Every row gives one point. The points of each table are mixes of a few directions, plus a little noise. How many directions does each table use, and how many do they share? Where both have some left over, give the other angles between the two spaces (their principal angles), to ten degrees, smallest first.

First (5 x 2)
[[-72  65]
 [  9  -8]
 [ 30 -25]
 [  8  -7]
 [ 27 -24]]
Second (7 x 2)
[[-74  66]
 [ 37 -33]
 [  4  -3]
 [ 37 -33]
 [-29  27]
 [ 13 -11]
 [ 14 -13]]
Directions: first 1, second 1, shared 1

First (5 x 4)
[[  7 -38  14  -4]
 [ -9  45 -17   5]
 [  3 -19   7  -2]
 [-10  54 -20   6]
 [  8 -43  16  -5]]
Second (7 x 4)
[[ -2  10  -2   2]
 [ -8  34 -12   3]
 [ 17 -95  34 -10]
 [ -5  28 -11   2]
 [ -2  14  -6   2]
 [  2 -14   5  -1]
 [ -5  24 -10   3]]
Directions: first 1, second 1, shared 1

First (10 x 9)
[[ 61 -20   1  64   6  37 -12   7  31]
 [ 18  22 -19  16  14 -12  43  14  27]
 [ 25 -24  11  28  -5  28 -33  -6   2]
 [ 34 -30  11  38  -3  34 -35  -3   7]
 [-47  33 -13 -50   3 -41  35   1 -13]
 [  1  42 -29  -5  19 -33  68  19  26]
 [ -5  -2   2  -7  -2  -1  -3  -3  -4]
 [ 27   7  -9  25   9   3  18  10  21]
 [-94  13   9 -95 -18 -40 -12 -18 -58]
 [-23 -38  29 -17 -22  23 -70 -22 -40]]
Second (7 x 9)
[[  4 -31  20   8 -13  26 -49 -13 -17]
 [ 16 -31  17  20 -10  29 -44  -9  -8]
 [  7   5  -4   7   4  -1  10   4   8]
 [ 66   6 -17  65  19  16  33  20  50]
 [-39  23  -8 -42   1 -31  24   0 -13]
 [-56  60 -29 -64  13 -65  78  12  -2]
 [  3 -32  21   7 -14  26 -52 -13 -18]]
Directions: first 2, second 2, shared 2

First (10 x 12)
[[  4  -5  -5  -3 -10  -2  -3 -10  -8  -3   5   2]
 [  4 -13  14  11  18  14  -9  -6  -9 -11 -17   2]
 [ -1  12  10   7   5   3   0   6  12   1  -3  -2]
 [ -9 -15  12   7  36  -5  11  16   4   3 -15   0]
 [  3  43 -14 -20  23  77 -33  80  16  -3 -33 -32]
 [  4 -25   0   2  -3 -12   1 -27 -19  -6   3  11]
 [  4 -15  19  16  14   3  -3 -19  -7 -10 -11   6]
 [  1   2  34  31   5  -9   0 -33   6  -8  -2  10]
 [ -6  26 -70 -52 -84 -57  28   4  10  35  69  -1]
 [  0 -12  -2  -1  -2 -12   6 -10  -6   1   6   4]]
Second (11 x 12)
[[ -2 -49 -28 -26  26   7   2  18 -36  -3 -15  -2]
 [  0  18  11  10 -10  -2  -1  -7  13   1   5   1]
 [  0  10   6   5  -5  -2   0  -4   8   1   3   0]
 [ -2 -95 -55 -50  50  15   4  36 -69  -5 -28  -3]
 [  0  -1   0   0   0   0   0   0  -1   0   0   0]
 [  1  52  30  27 -27  -8  -2 -20  38   3  15   1]
 [  1  44  25  23 -23  -7  -2 -16  31   2  13   2]
 [ -1 -47 -27 -25  25   7   2  17 -33  -3 -14  -2]
 [ -1 -25 -14 -13  13   3   1   9 -18  -1  -8   0]
 [  1  57  33  30 -30  -9  -2 -22  41   3  16   2]
 [  1  35  20  19 -18  -5  -1 -13  25   2  10   1]]
Directions: first 4, second 1, shared 1

First (9 x 20)
[[ -1   0  -2   0  -1   1   0   0  -2   1   0  -1  -1   2  -1   1   0   0
    1   1]
 [ 27 -13  51  10  31 -26 -10 -10  44 -28  -5  15  27 -45  36 -20  -4   1
  -15 -17]
 [-31  15 -60 -12 -36  30  12  12 -51  33   5 -17 -32  53 -42  23   5  -1
   17  20]
 [ 21 -10  40   8  24 -20  -8  -8  34 -22  -4  12  21 -35  28 -15  -3   1
  -11 -13]
 [-23  11 -44  -9 -26  22   9   9 -37  24   4 -12 -23  39 -31  17   4  -1
   12  15]
 [-13   6 -25  -5 -15  13   5   5 -21  14   2  -7 -13  22 -18  10   2   0
    7   8]
 [-13   6 -26  -5 -15  13   5   5 -22  14   2  -7 -14  23 -18  10   2   0
    7   8]
 [ 25 -12  47  10  29 -24 -10  -9  40 -26  -4  14  25 -42  33 -18  -4   1
  -14 -16]
 [  9  -4  17   3  10  -9  -3  -3  15  -9  -2   5   9 -15  12  -7  -1   0
   -5  -6]]
Second (8 x 20)
[[-13  10 -12  -5 -20  18  -9  15 -15  -4   5  11  12  17 -38  20  13 -19
   10   4]
 [  9  -7   8   3  15 -14   7 -12  11   3  -4  -9 -10 -13  28 -14 -10  14
   -7  -4]
 [ -1   0   0   1   0   0   1   0  -1   1   0  -1  -1  -1   0   0   1   1
    0   0]
 [-22  14 -20  -7 -35  31 -16  26 -25  -6  10  18  20  28 -63  32  23 -30
   17   8]
 [  7  -4   6   2  10  -9   5  -7   7   3  -3  -5  -7  -9  21 -10  -6  11
   -5  -2]
 [ 31 -22  29  11  51 -45  25 -38  36  11 -13 -28 -30 -42  95 -49 -34  45
  -24 -13]
 [  3  -2   3   1   5  -5   3  -2   4   2  -1  -3  -3  -3   8  -4  -4   5
   -2  -1]
 [-18  12 -16  -6 -28  25 -13  21 -19  -7   7  15  17  24 -51  27  18 -24
   14   7]]
Directions: first 1, second 1, shared 0; angles 50

First (8 x 32)
[[-14  11 -18  44 -15   6 -14   1  28  36   8 -16   8  -4 -11  17 -19   9
    4 -11  -5 -16   6   1  15   0 -10   2  13  17   7   0]
 [ 43 -38  45 -30 -17   9  24   8  10 -42  -1 -28  14 -34  12 -28  33 -26
  -20   4  26  11  -4 -36 -34  -2  27   0   0 -43 -36   6]
 [-38  -4 -82  54 -13  26  38  29  95  18  48  30  -8 -48   8  43 -13  58
   10 -42   7   0 -11  26  44  23  39   2  16  13  -3  37]
 [ 15  35  38 -20  41  16 -37 -21 -46 -17 -21  -7  15  25 -14  22 -19  -7
   17  15 -12  21  11  14 -15  22 -24  14 -29   4   2 -12]
 [-46  41 -57  -7 -15  -8   2  18 -39  11 -12  49 -40  26  24  -1   1  20
    8  -5 -31  18  15  24  54 -21 -25  -3   0  73  43 -13]
 [-51   0  28 -65 -47 -51  13   2 -40   2 -14  10 -37  15  20 -53   6 -47
  -33 -14  11  -6   3 -10 -27 -14 -25 -16   0 -18 -25 -23]
 [ 54   2  48  14  22  18 -37 -24 -22  -4 -18 -46  36  10 -22   4  -5 -17
   10  30  -2  -6  10 -19 -22  -1 -14   9  -5  -5   5  -9]
 [ 38 -51  -1   9  41 -10  13 -17  11  -3   9   7  16  12 -15  -3  17   9
    7  27  10 -25 -27   3 -12  -5  32  -6   1 -37   5  18]]
Second (10 x 32)
[[ 18  17  32 -30   2  26  -3   5 -14 -37  -8 -11   6 -19   8   5   4 -10
   -1  -4   4  33  10 -11 -15  15   2  11 -18  -5 -18  -2]
 [ 14  17  38 -26   1  18 -14   0 -22 -28 -15 -18   8  -9   2   1   1 -17
   -2   0   0  24  13 -12 -20   8 -10  11 -16  -5 -14  -7]
 [ 26 -41 -28 -12  21   5  45  10  13 -33  13  34  -4 -13  15  -4  36  22
    2   8   8  13 -20   4  12  -6  44  -3   1 -14   4  25]
 [-51  77  32  20 -48  15 -63   2   6  45  -6 -50   2 -10 -17  21 -63 -22
   -2 -35 -11  -3  38  -4  -9  23 -62   8   0  27 -18 -32]
 [ 68 -78 -14 -43  56  -4  61   0 -19 -70  -1  43  -1   6  20 -21  70  16
    3  43  14  17 -37  -2  -2 -19  66  -4 -10 -34  11  31]
 [-15  58  45 -10 -27  27 -39   5  -8  -3 -13 -37   8 -20  -5  13 -33 -21
   -4 -23  -3  23  30 -11 -19  23 -36  15 -16  11 -25 -20]
 [ 15 -79 -50  27  41 -67  25 -28 -12  39   3  37  -7  63 -14 -33  34  12
    6  50  -1 -65 -44  14  17 -51  19 -30  29 -14  50  11]
 [-34  47  34  21 -27 -14 -57 -13 -18  52 -15 -41   4  19 -24   3 -44 -28
   -1  -8 -12 -23  22  -5 -13   2 -57   0   4  16  -1 -32]
 [-24   3 -31  20 -13   1   7  10  26  17  15  10  -5 -11   1  11  -8  17
   -1 -14  -2  -5  -1   7  18   3   4  -2   8   9   1   7]
 [-21 -20 -60  31  -6  -5  31  14  46  18  25  27 -11 -11   7   9   4  32
    5 -12   3 -11 -14  15  30  -3  25  -6  17   8  11  21]]
Directions: first 6, second 3, shared 3
